Each row of a before or after table is a point. One or more steps were done to the points. Then noise was added and the rows were shuffled. The steps act on how far a point lies along the listed directions, d1 being the first. Name the steps. A step turns or swaps two directions, mirrors them in a line or flattens them onto one, adds a multiple of one to another, or multiplies one. Angles are multiples of 10 degrees, from the lower direction toward the higher: turns from -170 to 170, lines from 10 to 170 but not 90. Use the fewest steps. Two steps may share a direction if one is a turn and the other turns, adds or multiplies; they go together, in the order done. Otherwise the lowest direction goes first.
(in the rows, 128 means zero)

Directions:
(1): [139  86 106]
(2): [174 132 143]
(3): [117 104 169]
Before (10 x 3):
[[117 188  93]
 [ 71 132 115]
 [121 123 135]
 [140 124 143]
 [115 136 123]
 [103 132 150]
 [132 182 121]
 [136 127 115]
 [144 193 103]
 [ 66 117  92]]
After (10 x 3):
[[116 134 119]
 [143 163  91]
 [104 148 139]
 [120 130 134]
 [135 118 119]
 [131 154  63]
 [ 74 134 108]
 [ 65 108  99]
 [157 160  72]
 [139 132 145]]
Steps: turn d1 and d3 by 40 degrees

Directions:
(1): [146 105  96 110 107  68 139 126]
(2): [104 181  80 128 134 130 152 116]
(3): [119 123 134  69 154 137 155 164]
Before (14 x 8):
[[111 144 144 103 167 162 134 153]
 [134 129 137 162 123 133 120 112]
 [116 128 147 130 141 161 128 140]
 [129 143 137 129 134 149 127 128]
 [124 141 112 148 128 142 120 120]
 [113 141 144 114 143 162 120 131]
 [113 141 132 129 137 148 131 126]
 [132 120  79 115 109  79 140 109]
 [141 112 116 157 102  98 118 129]
 [129 166 117 169 120 141 121 109]
 [141 121 138 154 112 117 111 100]
 [143 111 141 156 106 107 105 124]
 [129 116 129 134 119 144 117 124]
 [115 132 135 113 151 164 149 144]]
After (14 x 8):
[[136 146 115 215  99 119 105  75]
 [127 146 131 125 136 146 133 127]
 [103 149 130  83 158 159 139 145]
 [ 95 148 140  30 200 170 174 197]
 [146 138 113 218  83 102  90  56]
 [142 142 100 211  81  87  96  81]
 [156  69 147 136 105 101 102 116]
 [134 130 128 180 117 142  97 104]
 [113 138 139 124 141 152 133 131]
 [148 148 141 239  92 139  78  74]
 [104 149 120 107 149 155 155 146]
 [124 134 108 146 110 134 118 109]
 [105 134 138  56 175 169 181 180]
 [151 116 110 214  78  90  94  94]]
Steps: mirror d1 and d2 in the line at 160 degrees; multiply d3 by 3

Directions:
(1): [138 123 112 137 111 177 102  96  71  97 132 107]
(2): [145 121 136 139  95  67 125 138  88 120  78 120]
(3): [ 99  87 116  82  79 114 143 131 118 121 169 140]
(4): [138 122 144 143 138  92  80 119 154  71 163 132]
Before (12 x 12):
[[153 141 125 154 104 115  98 133  83 108  67 122]
 [152 160 123 146 152 143 115 107 105 127 107 101]
 [110 128 105 111 143 165 133 137 136 155 120 125]
 [136 131 147 148 148  69 161 130 155 125 103 165]
 [133 144 147 153 172  66 114 134 193 140 114 131]
 [160 147 152 161 123 124  95 129  82  98 102 119]
 [138 138 121 127  80 122 141 106  54 147  63 123]
 [145 165 144 149 174 124 136 143 199 156 130 143]
 [113 110 122 116  97 118 159 137  99 175  72 125]
 [120 133 125 130 143 120 134 135 131 120 135 137]
 [144 177 132 137 117 190 156 130  72 181  61 105]
 [183 170 132 201 163 145  77 107 110 122  36  95]]
After (12 x 12):
[[131 171 140 133 165 219 100 106 155 117 180 121]
 [134 128 147 143 152  72 154 128 167 118 121 169]
 [142 157 138 138 141 109 162 151 161 181  92 139]
 [154 139 151 155 128 129  84 123  97  82 129 121]
 [105 114 132 124 153 151 102 112 185 115 178 140]
 [131 138 141 143 148  53 133 140 164 156  89 128]
 [126 139 134 134 143 159  75  78 150  76 184 140]
 [110 129 104 108 143 167 134 136 139 155 125 126]
 [146 152 124 140 150 143 111 104 113 119 126 105]
 [168 153 131 184 163 152  66 101 137  94  95 104]
 [144 139 132 155 132 134  62 117 135  70 138 132]
 [120 132 123 130 138 117 139 138 122 129 126 134]]
Steps: swap d2 and d4; multiply d3 by 0.7

Directions:
(1): [146 134 106 175 168 106 131 152  87  93 162 151 110 180 150 130 118 108]
(2): [ 65 111 153 132 148  97 176 122 161 110 125 103 127 149 116  84 105 104]
Before (10 x 18):
[[119 107 119 129 129 107 152 130 137 117 123 139 121 144 104 118 125 108]
 [131 156 106 149 145 116 129 148 112 108 154 129 111 188 151 141 115 127]
 [138 138 120 145 128 119 117 144 114 147 154 144 138 123 141 138 144 119]
 [216 131 117  72  73 187  38 123  89 178 114 163 158  48 124 223 172 177]
 [122 130 138  90  86 158 117 111 164 160 123 120 140  84 103 142 147 156]
 [ 84 103 162 125 147 105 174 114 163 112 120 111 132 147 116  96 119 111]
 [121 126 121 143 147 134 114 107 103 117 142 119 115 154 129 117 119 130]
 [114 115 138  66 106 160 114 123 166 137  99 116 153 103 123 134 134 136]
 [142 133 119 175 156  98 132 164  75  96 172 150 105 188 164 121 145 100]
 [172 131 115  94  69 152  62 122 124 187 126 115 147  83 134 169 160 172]]
After (10 x 18):
[[ 86 122 151  93  99 140 143 103 180 148 119 103 137  97  93 117 132 145]
 [140 141 121 134 120 124 114 140 116 158 149 141 141 112 138 142 147 124]
 [129 111 110 135 133 105 145 135 126 113 130 148 111 152 110 125 126 109]
 [145 107 161  33  53 181  77  95 153 193  85 119 172  19  91 185 158 177]
 [182 144 110 159 133 123 100 161  63 116 167 164 111 160 161 145 161 120]
 [159 161  99 139 130 130 108 146 102 120 154 132 117 173 156 160 126 143]
 [120 120 142  77  62 142  93 110 168 195 108  88 156  70 114 139 148 166]
 [ 89 108 148  75 123 140 140 124 179 122 101 108 151 122 120 113 124 122]
 [132 133 114 139 141 141 107 110  97 120 139 122 117 149 131 126 124 133]
 [100 111 143 151 168  96 171 130 135  95 139 126 120 173 129 105 118 100]]
Steps: turn d1 and d2 by -40 degrees

Directions:
(1): [150 123  85 116 147 141 148 109 164 143 195 160 134 121  74 111 112 154
 168 162 126  74 111 104 132 126 144 173  93 143 121 135]
(2): [129 141 145 185 152 127 163 149 161 105 165 121 137 119 159 178 121  93
 138 106 108 126 140  83 152 176 143 142 123 117 187  89]
(3): [164 141  91 116 119 104 139  80 151 108 115 125 121 134 132 136 141 128
 152  76 178 173 173 133 101  84 183 152 127 158 151 106]
(4): [134 166 146 153 106 127 109 108 169 140  86  72  93 148 134  99  69 154
 150  89 142  85  88 100 136 134 149 124 131 101 128 152]
Before (12 x 32):
[[150 136  86 104 119 112 122  59 162 130 151 152 111 131  71 101 133 179
  152 117 151 129 121 129 126  70 171 166 108 161 105 143]
 [110 126 161 149 124 129 115 141 113 144  91 100 128 137 155 134 137 117
  101 120 111 148 116 115 128 158 100 116 148  98 131 117]
 [128 126 142 102  97 124  93 149  96 140 104 122 138 135 160 131 143 119
  102 144 126 136 130 137 133 118 103  97 165 128 110 157]
 [139 148 111 121 136 129 127  96 120 112 105 136 121 131 131 125 140 123
  151 100 170 177 168 147 117  73 171 143 137 159 142 106]
 [142 161 129 149 126 115 115 122 164 132 100  89 103 144 120 115 105 147
  135 120 137  97 103 103 121 143 139 137 124 108 137 139]
 [188 148  69  82 114  70 135  41 153  86  69 118 129 151 156 134 176 126
  158  20 220 231 200 154  88  49 225 158 155 183 159 106]
 [106 125 147 162 125 127 147 146 141 155 161 132 133 142 151 125 119 134
  124 124 115 125 114 127 131 132 109 132 126 109 128 124]
 [166 150  70 128 122 122 148  60 161 107 136 111 113 111 121 124 129 139
  181  84 178 140 177 102 109  88 202 180 117 158 163 109]
 [139 108  53  69 120 124 112  94 120 170 161 145 113 132  64  73 127 159
  137 172 149  89 102 151 115  91 126 161 127 168  79 159]
 [100 128 170 186 127 124 120 161 112 118  94  84 139 125 174 144 138  75
  107 118 108 149 125 126 155 186  97  82 141  98 167 128]
 [117 118 123 146 144 134 146 142 108 122 135 146 138 130 132 139 130 131
  124 136 124 135 130 138 129 141 133 132 123 132 142 109]
 [163 154  85 117 148 133 136  92 184 133 172 147 134 120  85 126 115 148
  178 129 153  84 110  79 115 110 173 169 103 123 134 137]]
After (12 x 32):
[[132 119 117 136 144 143 135 123 148 158 158 134 135 130 100 117 124 142
  140 156 108  96 100  92 133 155 116 160 113 115 123 121]
 [136 116 104 118 153 116 137 146 118 117 153 157 146 120 111 149 175 117
  112 168 120 146 150 135 111 137 115 143 120 141 137 111]
 [121 124 128 106 107  97 108  90  99 107  91 140 120 130 132 134 179 136
   93  95 147 214 160 171 117  70 141 114 148 155 114 124]
 [145 156 107 126 134 131 127  87 138 119 109 130 113 134 120 115 121 134
  165  97 173 156 154 135 119  73 179 152 131 157 141 112]
 [123 130 139 116 136 113 120 138  94 100 100 140 154 115 166 175 187  86
   97 106 145 204 170 139 101 109 130 100 155 121 146 106]
 [148 134 113 101 106 135 103 129 138 157 145 131 132 136 119 108 112 149
  140 159 129  79 103 109 139 118 122 133 139 132 103 170]
 [132 125 110 173 152 142 147 133 168 141 185 125 145 117  96 118 109 116
  166 163 107  66  95  90 162 183 121 146  92 116 157 140]
 [106 121 145 160 127 127 148 148 135 153 165 137 137 140 151 128 124 132
  121 126 114 129 118 130 130 132 106 133 125 112 128 123]
 [148 134  92 124 120 114 143  83 115  90 112 116 127 106 155 151 170 109
  143  80 173 199 209 131 102  87 181 150 140 162 169  91]
 [204 151  43  79 122  79 144  25 186  97 106 130 126 150 122 118 154 149
  189  36 222 186 181 133  93  49 238 188 132 189 154 115]
 [105 110 116  82  95 105  85 125  62 146  67 104 108 140 143 102 157 117
   75 126 150 175 132 191 107  93  99  94 177 149  91 146]
 [119 134 134 157 133 133 137 134 122 126 114 119 124 140 137 129 106 141
  131 118 130 121 115 128 132 143 141 126 127 120 143 119]]
Steps: turn d1 and d4 by -160 degrees

Directions:
(1): [172 137 132 132 134 124 145 171  98 130 152  83 115 101 108 100 121 145
 168 102 138 168  94 174 120 135  77  86 129 150 134 119 151 106 112 151
 109  83 135 137 139  65 144 182 148 116 158  88 152 120 126 186 136  90
  65 133 167 160 123 140 123 162 133 145]
(2): [123 145  99 115 133 110 135 111 109 153 107 184  97 125 150  98  97 153
 126 133  98 127 125 132 144 151  89 110 134 114 108  94 111 150 116 102
  84 121 112 137  82 180 167 125  97 150 133 103 161  88 140 149 120 176
  91 142 113 156 179 123  54  75 127 188]
(3): [148 135  95 139 129 134 108 154  90 171 161 115 189 103 193 144  82  89
 155 120 122 171 155 143 109 157 131 156 121  53 146 176 122 148  73 167
 123 114 112 174  97 107 129 142 114 133  78 160 137 120 101 120 161 137
 152 131 134 103 156 119 136 122 138 131]
(4): [124 152 143 101 107 193 134 118 175 139 158 101 128 137 159  95 103  71
 161 125 104 112 143 129 163 151 145  84 162 117 138  90 174  95 122 108
 124 129 133  82 128  86  92 108 124 140 159 145 143 113 139 113 119 115
  99 162  93  89 179  61 127 125  84 116]
(5): [112 162 131 129 129  96  99 115 143 109  83 105  99 158 117 163 138  65
 163 132 107 119 134 101 126 135  82  85 116  80 192 185 112 144 128  87
 121 118 118 120 138 126 181 128 157 149 164  85 105 101  92 151 151 158
 101 141 116  99 101 139 155 102 148  82]
Before (9 x 64):
[[111 130 179 146 129 150 158 133 164  73 130 101 102 123  80 132 171 129
  143 133 138 108 105 119 140 100 110  94 129 178 152  93 160 100 183 123
  141 125 162  78 158  93 102 119 168 118 173 108 130 146 135 138 133  92
  131 133 126 138  96 110 162 144 130 112]
 [154 146 135 111 130 137 124 136 118 129 147  95 102 110 108 127 131 101
  139 115 158 137 124 139 124 138 117  98 150 119 158 120 172  98 128 142
  148 107 123 116 135  97 121 135 152 115 145 119 124 123 129 123 119 128
  105 149 139 148 120 117 160 135 119 116]
 [120 148 122 109 130 125 106 103 156 127 109 179 112 153 154 154 107 104
  107 150 116 105 143  84 145 133 135 116 140  87 123 141 119 145 155 114
  130 145 111 118 119 176 163 107 103 160 108 132 124 121 125  96 141 181
  146 134  74 106 145  87 115  85 100 140]
 [121 113 130 126  92 203 121 129 153 154 196 123 195 140 209 115  90  85
  136 128 141 131 175 132 133 151 232 174 150 131 140 100 173 114 122 161
  159 174 132 123 119 108  40 103 117 110  67 225 133 157 130  62 110 103
  192 120 126  76 161  70 136 158  92 116]
 [144 157 104 116 135 133 129 154 121 155 150 100 152 131 188 146  81  68
  173 103  97 157 131 127 131 165 107 114 127  76 167 165 135 128  82 125
  115  97 119 141 124  98 159 141 123 132 117 133 141 119  87 143 149 124
  108 152 118 106 184 117 136 112 123 129]
 [145  80 157 149 116 134 179 147 117  98 147 112 116  99  74 110 181 200
   90 126 177 130  94 152 119 103 149 165 126 235  75  71 132  94 163 143
  149 116 152 124 169 113 109 155 135  82 129 117 141 153 162 142 100  82
  121  97 167 169  75 188 122 188 142 146]
 [142 143 133 122 138 125 139 126 143 138 131 149 113 127 149 106 120 134
  120 125 110 120 136 138 150 147 135 122 130 110 122 103 130 134 127 119
   94 128 133 111  83 144 135 114 103 158 120 143 152 112 140 119 125 152
  117 139 117 140 172 100 103 122 100 157]
 [183  97 144 147 132 116 157 183  77 124 169  97 194  93 134 138 145 177
  114 119 172 171 123 166  89 103 162 185  98 158  80 153 137 140 115 192
  156 116 131 161 138 100 102 164 138  95  88 166 117 172 120 139 154  84
  196  93 184 167  79 139 153 189 147 133]
 [137 114 131 129 131  73 151 131 107 122  87 171 108 131  82 132 154 209
   81 132 172 127  83 120 126 106 132 162 135 199  88 115  97 154 135 131
  129 148 137 161 114 190 147 148 113 111 111 116 116 134 152 159 116 129
  145  98 148 212 130 179 100 129 127 172]]
After (9 x 64):
[[152 121 121 131 128  92 158 144  88 124 122 168  67 125 103  69 121 221
  133 113 142 150  86 172 127 137  85 101 128 221 112  50 137 127 149 127
   88 118 132 141 112 152 158 176 132 109 145  80 172 114 149 194  90 124
   62 110 186 211 126 161  40 139 138 206]
 [160 184 139  96 114 141 151 139 131 140 131  99 105 132 168  85  95  85
  193 120  86 139 128 152 155 162  71  44 138 101 131 107 163 131 102  87
   86  91 112  96 101  99 162 146 134 157 194  92 156  76 117 188 150 148
   63 169 116 136 172  63  83 102 109 148]
 [161 102 124 131 139 131 131 151 111 132 159 161 153 107 135 142 117 178
   85 131 165 143 119 128 115 110 161 164 131 142  76 128 130 129 150 187
  150 132 126 151 134 139 122 146 103 122  68 158 133 166 141 101 138 121
  172 101 128 149 120 116 128 150 107 163]
 [159 122 138 150 150  91 132 154 112 119 130 120 133 116 117 143 148 153
  114 118 145 144 124 147 114 124 133 152 103 120 136 157 116 141 129 156
  116 119 138 142 112 124 143 144 129 135 100 138 127 142 120 130 143 125
  144 110 159 151 107 150 151 163 133 132]
 [124 144 131 109 133 107 115 102 129 116 104 136  79 132  97 145 147 113
  110 133 148 110 129 108 128 129 117 111 141 118 156 124 142 122 149 110
  146 127 116 112 127 158 144 107 145 126 144 111 109 118 129 110 112 168
  122 143 120 151 110 131 146 101 128 116]
 [136 154 166 124  95 172 145 136 168 107 146  40 103 132 122 116 143  44
  188 119 122 126 124 135 149 152 104  66 148 136 174 113 168  78 129  92
  131  92 139  81 170  45 133 147 161 123 194  91 139  98 120 158 132 102
   53 154 120  84 115 119 155 156 119  82]
 [112 128  93 126 150  76 133 121 109 135  94 180 120 144 150 165 117 147
  102 125 106 128 121  98 123 134 114 162 104 113 127 153  81 163 120 106
  116 127 116 156 114 200 184 117 106 131  96 124 126 130 104 130 126 165
  148 122 117 149 153 166 102  83 148 159]
 [ 92 134 176 141 126 150 150 112 178  70 113 118  98 137  87 140 171 114
  135 144 127  91 117 100 146 102 117  96 130 164 157  94 150 109 189 104
  143 140 157  70 150 118 104  98 163 127 171 114 123 140 135 121 130 114
  141 137 107 124 104 101 158 123 126 106]
 [163 156 145 116 103 160 128 165 143 148 161  53 172 127 153 134 107  57
  181 109 153 157 120 136 136 151 147 109 162 112 167 162 166 111  81 151
  144 121 139 137 131  50 100 160 138 119 128 153 116 124 114 148 155  84
  123 141 127 116 168  98 177 163  91  98]]
Steps: turn d1 and d5 by 100 degrees; turn d2 and d3 by -120 degrees; turn d3 and d4 by 140 degrees
